Every row gives one point. Any point is a mix of the corners, with weights that add up to 1. It lies inside the corners' shape when no weight is negative. Is each point inside? If not, which corners have a negative weight?

Corners:
(1): -15; -56; 41
(2): -36; -29; 22
(3): 37; -36; -20
(4): 60; 67; -14
Points:
-10; -48; 36 => inside
32; 13; 8 => outside (2)
26; 40; 9 => outside (3)
51; -5; -18 => outside (2)
-29; -27; 20 => inside
44; 14; -13 => inside
22; -32; -10 => inside

Corners:
(1): -53; 26; -29; -94; 16; -42; -11; -7; -42
(2): 76; 27; -92; 34; -50; -30; -34; 19; 7
(3): -74; -9; 2; -23; 20; -57; 13; 34; -13
(4): 45; -2; -45; 49; -71; 3; 45; -55; 42
(5): -32; 21; -5; -35; 93; -7; 0; 34; 3
(6): -72; 73; -35; -38; 9; -30; -12; 35; -1
(7): 6; -30; -35; 39; -31; -3; -55; -30; 58
(8): -28; -32; 3; -64; -29; 6; -3; 43; 35
(9): 0; -29; -60; 38; -65; 39; 1; -1; -2
(10): 5; 24; 15; 25; -35; 5; -13; 9; -19
Points:
-9; 11; -28; -13; 21; -13; -13; 16; 9 => inside
-32; 11; -44; -7; 19; -42; -3; 8; -5 => outside (8, 10)
34; -8; -27; 21; -46; -37; -7; -23; 28 => outside (5, 6, 9)
-25; 9; -19; -13; -15; -11; -15; 14; 14 => inside
-7; 9; -44; -6; -3; -28; -5; 17; 9 => outside (10)
-22; -1; -30; -19; 5; -18; -5; 13; 15 => outside (10)
-76; 7; -6; -29; -16; -24; -8; 21; -11 => outside (2, 4, 5)

Corners:
(1): 77; -36; -30; 10; -7; 57; -26; 26; -82; -3; 0; -30; 7; -9; -10; -12; 34; -21
(2): 40; 34; 24; -7; -25; -14; -42; -10; -2; -3; 10; -56; 33; -27; 31; 23; -9; -23
(3): 48; -35; -75; 0; -20; 81; -6; 79; 6; -15; 32; -25; 34; -6; -19; -44; -17; 46
(4): -9; 14; -41; 61; 55; 7; 56; -2; -6; -13; 37; -27; -16; -16; 0; 30; 1; -6
(5): -21; -26; 21; 18; 12; 50; -43; -2; 26; -16; 24; 0; 54; 30; 14; -48; 58; -22
(6): 27; 59; 26; 50; -14; -28; -8; 24; 19; -23; -8; 26; 5; -13; -23; -14; 19; 73
(7): -15; 67; 42; 37; -44; 104; -5; 8; 42; 1; -21; 31; -24; -8; -7; 15; 51; 31
(8): 27; 13; -28; -14; -27; -25; 37; -43; 36; 17; -31; -71; -8; -25; -80; -45; -22; -17
(9): -22; -10; -57; 45; 31; 12; -21; 75; -59; 41; 19; 14; -24; 24; -66; 19; -43; 6
(10): -41; 3; -38; 88; -43; 46; 52; 47; 18; 10; 26; -29; -49; 59; 29; 5; -19; 82
(11): -51; -34; 39; 64; -24; -3; 63; -10; 15; -29; 13; 21; -14; -22; -3; -4; -40; 99
(12): -8; -27; -62; 11; -3; -32; 58; 32; -56; 73; 32; 12; -57; -17; -45; 5; -20; -32
(13): 14; 1; 15; -11; 20; -29; -35; 13; 4; -16; 21; 48; -59; -29; -34; 20; 15; -20
(14): -2; 13; -19; -41; 39; -8; -12; -40; -36; 54; 57; 4; -68; 33; -51; 2; 6; 5
(15): 17; -28; 28; -23; -5; 5; 47; -8; 17; 73; -3; -16; -24; 65; -47; 54; -24; 81
(16): 23; 19; -19; 41; -27; -20; -7; -58; 22; 25; 1; 9; -16; -6; -6; 72; 18; 67
(17): -11; -7; -45; -16; 22; 20; 9; -27; -17; 67; -51; -36; -46; -9; 23; -8; 9; -13
(18): -20; 54; 37; -9; -22; -44; 54; -29; 25; -36; -40; 36; 33; 49; 20; 74; -13; 26
(19): 75; 5; 21; 21; 6; 38; -32; 20; 10; -11; 8; 58; 20; 24; -27; -38; -22; 19
Points:
13; 4; 4; 11; 10; 19; -9; 0; 4; -2; 5; 5; 4; 2; -19; 5; 8; 13 => outside (10, 12)
23; -13; -23; -8; 3; 38; 18; 5; -23; 33; 28; -37; -46; -10; -22; -17; -9; -4 => outside (5, 6, 9, 16, 18)
15; 3; -24; 16; 7; 19; 3; 31; -13; 11; 1; -8; -8; 5; -21; 0; -2; -4 => outside (11, 14, 16)
10; 8; 2; 16; -8; 9; -3; -2; 4; 2; 3; -11; -3; -1; -8; 6; -2; 21 => outside (12)
